Rows are points. Each copy is the shape, with its points in the same order, stretched, turned, moved and blurred by noise. Say if it was mirrored as well.

Shape (9 x 3):
0: -12 -64 -46
1:  -6  13  10
2:  27 -13  20
3: -40   2  32
4:  42 -18 -32
5:  24 -17 -16
6:  42 -28 -45
7:  40  -6 -39
8: -36  -5  62
Copy 1 (9 x 3):
0: -63 -46  45
1: -10   6  -7
2:   8 -16  18
3: -24  40   4
4: -13 -70  17
5: -21 -40  14
6: -20 -75  19
7:  -9 -65  -1
8: -10  59  22
Copy 1 is: only turned
Copy 2 (9 x 3):
0:  53 -10  34
1: -16  12  -5
2: -19 -30  26
3: -26  44  14
4:  15 -51   1
5:   7 -33   9
6:  27 -55   2
7:  18 -44  -9
8: -41  38  39
Copy 2 is: mirrored
Copy 3:
0:  24 -62   3
1:  -2  29 -10
2:  45  26 -30
3:   5  40  30
4:  22 -22 -62
5:  23  -7 -38
6:  24 -36 -62
7:   6 -23 -69
8:  33  61  46
Copy 3 is: only turned

Shape, 9 rows:
0:  63  31 -24
1: -19 -10  -4
2:  14   5 -50
3:   5  25  20
4:  16  18 -41
5: -36   3 -63
6: -21 -37  27
7:  62  25 -55
8: -34 -14   3
Copy 1:
0:   0 -38 -55
1: -14   2   0
2: -46 -23 -24
3:  20  15 -23
4: -36 -18 -33
5: -73   4 -14
6:  23  -4  34
7: -32 -49 -58
8: -16   9   9
Copy 1 is: only turned
Copy 2:
0:  21   9  77
1:  10  -4 -20
2:  47   2  16
3: -28  24  16
4:  34  14  30
5:  58  16 -30
6:   0 -35 -29
7:  54   9  72
8:   6  -2 -37
Copy 2 is: only turned
Copy 3 (9 x 3):
0:  75 -50  12
1: -22 -16  -1
2:  34 -57 -25
3:  20   6   5
4:  30 -51 -18
5:  -5 -45 -53
6: -47  -1  22
7:  71 -76  -7
8: -30   0   2
Copy 3 is: only turned

Shape:
0:  14  47  11   2
1:  37  -7 -59 -17
2:  29 -40 -36   4
3:  50  -7 -21  -8
4: -55   2 -43  10
5: -74  14  -3 -19
6: -45 -25 -37 -26
Copy 1:
0:  -9  32  40  14
1:  12  15  -4 -59
2:  -4 -15  11 -58
3: -27   9  29 -47
4:  72 -17 -28  14
5:  39 -14 -47  53
6:  33 -17 -56  -2
Copy 1 is: only turned
Copy 2:
0: -37  -9 -33  12
1:  -7   5 -69 -63
2:  29   2 -60 -42
3:   0 -23 -66 -33
4:   9  54  -7 -24
5:   2  27  38  -4
6:  27  25  10 -50
Copy 2 is: mirrored
Copy 3, 7 rows:
0:  22  36  47 -13
1:   9  21 -52  45
2:  -7 -21 -42  35
3:  25   4 -13  35
4: -56  22 -32 -21
5: -22  21   3 -75
6: -23   2 -52 -29
Copy 3 is: only turned

Shape:
0:  49  43 -12  -1 -20  39
1:   8 -60  19  -9 -10  22
2:   4  19  34   9 -29 -43
3: -37  55  -1  19 -15  -6
4: -52 -20  22  17  -9 -22
5: -32 -18 -15  63  20 -28
6:  22 -36  33  -8  42 -13
7:  17  -1  10  54 -13  36
8: -40 -39 -26  15  32  -1
9: -35  18 -34 -11  14 -69
10: -17  -9 -19 -28  -3 -26
11:  26  20 -23  70 -96  56
Copy 1:
0:  36  48  -1 -52  -5   1
1:  19 -53   7 -12   9   0
2:  -7  28 -15 -21 -57 -70
3:  -6  62  -2  16  -8 -27
4: -14  -9   0  38  -8 -38
5:  17 -10 -54  53   4 -18
6: -22 -55 -52 -54  -8 -11
7:  52   3 -20  -4  35 -43
8:  -6 -34 -18  40  22  41
9: -39  30 -21  22 -68  26
10: -23   3  12   2 -46  28
11: 117  61  36  33   7 -55
Copy 1 is: only turned
Copy 2, 12 rows:
0:   9 -21  49 -28  29 -18
1: -14   6  45  15 -40  38
2:  54 -19  34  20 -20  -1
3:  46 -24  -3 -15 -14 -60
4:  34  -4   1  21 -62 -10
5:  19 -20 -39  22 -48  30
6: -13  -9  30  66 -13  44
7:  -5 -46  46 -10 -17   8
8: -12  16 -45  26 -44  10
9:  56  25 -59  31 -25  -1
10:  23  39 -11  17 -16   3
11:  23 -42  59 -97  -5 -23
Copy 2 is: mirrored
